Each row is a point. Examples show where two turns around zero, p and q, send a point. Where does a point land after both, in the order given? Backwards means that the second turn is done in reverse. Each puzzle has new turns, and all numbers are rounded.
(in the rows, 128 means zero)

Turn p:
[ 82 142] -> [94 94]
[139 108] -> [151 128]
[102 135] -> [110 108]
[189 127] -> [158 181]
Turn q:
[118 110] -> [129 149]
[147 104] -> [101 142]
[149 106] -> [100 139]
[ 98 192] -> [183  83]
Where do these land?
q, then p: [144 108] -> [107 113]
p, then q: [121  91] -> [ 91 137]
p, then q backwards: [119 185] -> [169  88]

Turn p:
[134 152 174] -> [118 169 158]
[ 88 118 110] -> [ 97  99 114]
[ 97 103 135] -> [104  99 144]
[177 177 107] -> [165 177  90]
[144  90 114] -> [156  95 134]
Turn q:
[158 115  96] -> [120 171 140]
[107 142 112] -> [108 123 106]
[184 146 196] -> [149  94 208]
[121 126 102] -> [115 145 111]
[118 113 160] -> [159 108 128]
[ 80 125 101] -> [117 128  74]
Where do these land?
p, then q: [178 151 124] -> [ 92 137 169]
p, then q: [ 96 132 149] -> [137 101 102]
q, then p: [147 120 164] -> [150 137 162]
q, then p backwards: [ 92 109  74] -> [123 186  94]

Turn p:
[106 128 210 124] -> [130 185  67 144]
[115 174 122 106] -> [ 76 134 132 122]
[146 137 171 140] -> [132 133  80 119]
[126  84  82 157] -> [170  95 167 150]
[124 137 103 134] -> [117 110 145 134]
[151 108  80 107] -> [142 111 177  99]
Turn q:
[156 129 133  95] -> [137  93 122 152]
[ 64 131 167 151] -> [158 192 102 106]
[134 126 115 104] -> [137 102 132 125]
[141 143  90 104] -> [116  84 131 109]
[ 95 113 177 185] -> [132 211 123 139]
[134  90 120 151] -> [123 145 169 136]
[172 164  94 104] -> [ 93  68 115 129]
Where do these land?
p, then q: [ 98 191 122 137] -> [147 173 138  78]
q, then p: [ 74 105 119 117] -> [116 141 117  71]
p, then q: [116  89 135 172] -> [ 82 133 156 156]
q, then p backwards: [164 137 101 121] -> [129 159  98 145]
p, then q: [136 106 180 118] -> [ 93  86 115 115]
p, then q: [180 141 111 103] -> [180  95 128 134]

Turn p:
[121 119 127 108 104 112] -> [110 137 131 118 138 101]
[127 128 158 108 130 117] -> [116 131 109 114 155 131]
[115 105 148 106 116 130] -> [ 97 115 122 111 141 119]
[117 151 127 100 130 149] -> [121 120  95 152 128 116]
[131 124  71 130 181 110] -> [182 102 163 162 144 115]
[124 123 147 141 115 153] -> [107 124 120 120 108 147]
[135 155 127 225 117 129] -> [145 177 164 137  78 189]
[153 118 119 106 131 124] -> [146 117 120 111 133 106]
Turn q:
[139 104 122 103  96 139] -> [131 125 111  92  98 128]
[121 146 149 122  96 133] -> [139 104  97 120 139 123]
[109 132 122 151 103  89] -> [144 137 106 137 146 171]
[139 127 138 176 154 139] -> [127 165 141 143 160 105]
[115 123 135 113 111 106] -> [130 118 105 134 115 148]
[163 147  90 130 191 151] -> [128 134 210 134 128 102]
[149 150 116 145 170 161] -> [124 132 178 131 150  93]
[120 106 153  91 107 100] -> [129 116  88 138  87 141]
[ 97 117 127 120 123 135] -> [ 99 121 116 122 128 140]
Where do these land?
q, then p: [129 112 119  98 162 161] -> [ 80 150 134 121 153 126]
p, then q: [114  95 167 117  99 131] -> [ 82  97 122 134 114 150]
p, then q: [157 121 141 137 132 136] -> [132 116 133 106 106 119]
q, then p: [144 135  97 140 127  95] -> [139 124  93 112 105 148]
p, then q: [118 165 125  98 140  94] -> [143 140 171 160 149 134]
p, then q: [121 123 136 162  70 154] -> [123  83  85 104 147 149]
p, then q backwards: [114 144 111 143 167 125] -> [129 156 127 136 143  91]

Turn p:
[155 154 158 130 114 107 109 145] -> [ 73 133 128 132 143 132 112 127]
[106 146 111 101 152 149  82 128] -> [131 137 132 144 105 173 154  91]
[175  87 174 117 100 117 122 135] -> [101 127 113  94 191 105 114 110]
[ 91 108  90 133  98 149 151 126] -> [180 101 102 139 125 134 137 154]
[ 99 155 148 115 158 155 137 125] -> [142 167 157 135 120 159 137 139]
[186 110 149 122 138 123 106 173] -> [ 83 146  98  83 138 124 106  97]
[ 72 115  75 160  62 128 173 108] -> [189  67 103 170 127 114 129 189]
[107 156 118  90 183 107 121 100] -> [125 162 164 152  94 122 177 107]
[184 102 166 140 130  97 134 181] -> [ 81 155  93  90 149  92  86 120]
[ 90  97 109 196  98 123 149  96] -> [185  79 135 158 130  98  85 150]
[143 178 111 106 177 153 123  92] -> [117 136 184 110  84 154 167 121]
Turn q:
[136 107 105  77 113 114 202 116] -> [142  75 110 172 149  97 124 183]
[121 188  95  99 179 116  71  98] -> [120  93 206  75 101 104 142  98]
[138 112 178 104 111 115 157 141] -> [146 140 121 189 145 120 112 124]
[107 105 188 153 123 126 160 112] -> [152 154 127 177 139 180 132 138]
[140 150 147 160 147 132 143 142] -> [118 168 148 129 123 136 115 148]
[135 149 124 153 175  73  87 112] -> [100 113 181 107  91 157  93 103]
[100 120  93 153  86 153 107 170] -> [ 96 147  68 103 115 122 165 118]
[124 100  72 127 126 182  90 161] -> [141 132  72  62 106  99 146 119]
[152 120 150 125  92 141 134  99] -> [139 129 120 137 183 137 124 120]
Where do these land?
p, then q: [109 148  81 119 149 146 127 134] -> [115 138  95 131 173 117 137 144]
p, then q: [140 157 119 121 141 134 127 193] -> [103 123 114 107 131  99 186 127]
p, then q: [167 173 169  97 119 158 134  89] -> [185 163 146 175 104 115 157 138]
p, then q backwards: [117 159 131  83 163 145 168 151] -> [ 94 149 137 173 145 173 145 151]
p, then q: [123  97 158 107 121 145  81 103] -> [176 121 167 107 137 153 117 147]
p, then q backwards: [142  91 121 136 148  81 106 100] -> [139 145 131  72 116 117  91 149]
q, then p backwards: [130  71 122 178 105 138 134 108] -> [120 123 128 118  91 176 115 181]
p, then q: [121  77  93 138  72  58 108 166] -> [ 86  61  97  82  86 170 104 147]
p, then q backwards: [102 179 158 173 134 149 166 108] -> [148 150 148 147 187 111 181 110]

Turn p:
[121 179 123 162 108 122 126  97  94] -> [138  73 104 106  97 134 110 138 155]
[142 136 124 127 123  97  83 106 141] -> [150 125  95 126 159 112  95 136 130]
[153 124 101 108 147 169 115 142 149] -> [154 145 145 110 162 156 154 116 111]
[103 114 101 157  84 127 112 103 147] -> [110  86 104 159 159 140 120 109 149]
[115 167 117 143  98 130 129 100 182] -> [121 105 126 136 155 177  88 142 161]
[134 149 159 178 100 129 110 112 167] -> [141  88 124 167 135 155  88 160 122]
[174  82 143  68 146 119 187 175  66] -> [ 95 174 173  88 105  59 195 148  99]
[124 103 107 151 181 123 145 128 151] -> [129 139 164 130 130 128 102  76 107]
[113 146 140 164  95 146  87 131 120] -> [158  90  96 162 120 144 136 140 137]
[118 118 148  58 151  98 167 212  59] -> [121 207 155 111  71  59 192 143 154]
[110  92 146  90 174 148 147 102 133] -> [ 91 177 122 113 116 145 128 101  86]
Turn q:
[ 87 107 166 135 130 172  86  95 122] -> [ 88  83 170 106 161 152  99 130 138]
[173 184 165 114 128 142 170  76 119] -> [116 104  59 166 161  86  89 130 118]
[103 132 136  93 110 111 114 179 145] -> [121 119 124  85  73 130 149 115 125]
[158  87  91 118 143 109  91 177 143] -> [157 164 177 129  86 133 145  91 101]
[162 141  77 187  96  82  81 107 130] -> [202 106 142 171 157 153 186 114 113]
[ 87 127 119 115 175 141 113 127 102] -> [ 94 153 138  98 146 162 120 141 101]
[ 97 117 165 126 172  99 180 122 102] -> [ 77 177  94 109 157 124 131 121 163]
[160 171 157 126 114 147 169 154 105] -> [103 120  74 172  94 118 113 138 134]
[105 102 104 132 120 136 130 167 189] -> [140 135 176 101  88  99 155 154 137]
[146 110  99 134  93 141 146  77 123] -> [181 121 129 143 157 125  94 145 150]
Where do these land?
p, then q: [111 127 155 179 143 100 137 165  89] -> [165  95 124 149 129 130 156  95 181]
q, then p: [147 176 117 131 104  95 146 166 119] -> [107  77 161 112 151 122 149 118 157]
q, then p backwards: [124 128 117 153  87  80 152 123  98] -> [ 95 159 105 113 106 149  83 149 125]
q, then p backwards: [102 116 120 136 127 165 105 119 180] -> [184 137 127 146 120 118 169 141 123]
q, then p: [107  90 162  85 175 128 120 109 173] -> [112 188  72 113 109 111  92 140 142]
q, then p: [ 96  94  93  81 179 171 100 114 153] -> [157 183  74 117  85 109 152 174 125]
p, then q: [156  95 107 125 159 148  90 111 163] -> [108 154 116 154 169 151  98 118  88]
q, then p: [156 133 144 108  68 140 132 141  96] -> [131  88 112 149 188 136 142 118 115]
q, then p: [144 177 112 113 105 150  81  85 122] -> [140 117 120 120 130  84 172  93  76]
p, then q: [138 144 153 169 132 103 216 146  88] -> [122  79 124  88  96 133 140  85 204]

Turn p:
[115  64 141 138 103 145 119 147 145 106 202] -> [ 96 125 146 167 160 148  84  95 108 167  73]
[100 144 139 120 140 111 142 149 131 116 114] -> [119 117 104 144 121 123 145 155 137 112 116]
[142 126 143 121 120  90  64 125 152 112 140] -> [127 124 118  88 144 152  77 134 158 116  99]
[128 155 138 129 116 140 131 107 161 114 118] -> [164 102 125 121 144 119 123 150 124 134 131]
[119 153 115 153 204 124 117 148 132 112 183] -> [149 137 137 173 104 193 143 131 181 139 105]
[134  77  80 120  97 113 140 148 139 119 106] -> [ 72 111 116 106 104 113 114 122 107 170 138]
[141 120 137 117 146 125 140 145 149 174 128] -> [126 121 106 127 123 164 141 107 100 109 142]
[117 166 106 129 106 165 146 139  77 175  97] -> [140 151 159 110  95  90 190 124  93 106 136]
[104 139 133 118 102 148 121  31  94 151 113] -> [171 192 155 117 148  84 104 159  95 119 165]
[129  76 140 152 115 130 124 140 152 119 101] -> [ 97  88 131 138 122 116  86 114 114 123 138]
[128 154 121 106 163 163 144 137  97 113 116] -> [158 144 112 150 103 102 166 113 150 131 129]
[179 162 145 135 124  82 149 118 108 127 120] -> [118 126 129  96 170 134 162 132 167 111 164]
Turn q:
[130 148 111 147 100 138 125 135 151 131 175] -> [150 147 124 123 129 110 166 136 107 167 131]
[132 149 146  66 200 109  99 130 143  89 130] -> [121 142  87 135 109  94 103  89 205 111  98]
[ 85 160 142 113 187 127 118 120 126  77 126] -> [106 128  78 130 139 118 124 111 165 114  61]
[154 141 138 135  78 152 142 145 126 120 113] -> [111 146 169  96 131 142 140 111 106 144 141]
[121 129 130 123  94 108 149 104  98 161 138] -> [133 125 159 172 121 131 121 129  87 128 128]
[139 158  92 150 102 124 142 100 151 145 111] -> [132 133 149 146 175 121 168 123 113 123 152]
[115  66 118 111 110 164 144 146 132 151 120] -> [134 158 128 118 109 176 106 170 116 117 161]
[108  49 145 130  95 115 104 136 133 136 112] -> [109 101 124 138  94 183 108 162 134 151 168]
[144 127 113 146 120 145 104 110  98 142 130] -> [152 106 156 124 116 136 155 136 123 111 123]
[154 114 104 153 117 120 157 129 125 108 146] -> [156 120 114 113 140 138 133 102  94 136 148]
[120 208 133 112 208  93 116 170 113 123 100] -> [127 118 132 118 178  61  82 111 189 118  65]
[135  87 163 150 125 141 138 110 140 154 135] -> [106 113 117 123  96 125 130 155  97 112 161]
Where do these land?
p, then q: [155 138 108 106 138 126 165 138 111 111  97] -> [152 150 108 165 144 120 120 127  97 140 151]
q, then p: [127 124 148  93 130 145 125 134 141 112  92] -> [163 118 119 135 126 123 116 160 115 133 100]
p, then q: [160 123 143 125 163  99 128  92 174 110 116] -> [178 144  99 109 102 119 158 149 154 132 149]
q, then p backwards: [151 143 142 104 139 131 122  73 131  99 153] -> [134 121 136 108 157 159 136 175  94 140 113]
p, then q: [141 165 144 122 101 127 139 148 109 155 105] -> [124 145 105 137 131 142  92  84 114 119 120]
p, then q: [ 94 137 136 140 154 117 120 108  90 117 135] -> [106 124 126 100 156 101 142 121 131 164 121]
p, then q: [129 125 112 138 125 121 101  72 106 108 114] -> [124 132 137 135 109  80 132 124 159 168 128]
q, then p: [ 85  86  95 115 140  88  92 138 147 150 177] -> [104  85 176  89 100 176 142  92 111 143 130]
q, then p: [183 137 146 130 138 159 131 149 112 129 103] -> [140 146  79 123 169 110 108 134 138 127 108]
p, then q: [ 69 127  85 148 137 108  84 133 165 122 182] -> [ 95 139 196  75 132 145 133 180 155 133 128]
p, then q: [104 118 121 151  95 173 173 184 124 193 124] -> [107  96 144 138 117 178  95 112  51 105  89]
q, then p: [138 112 156 165  76 143 157 167 126 129 138] -> [125 191 120 127 133 115 153 103 103  96 100]
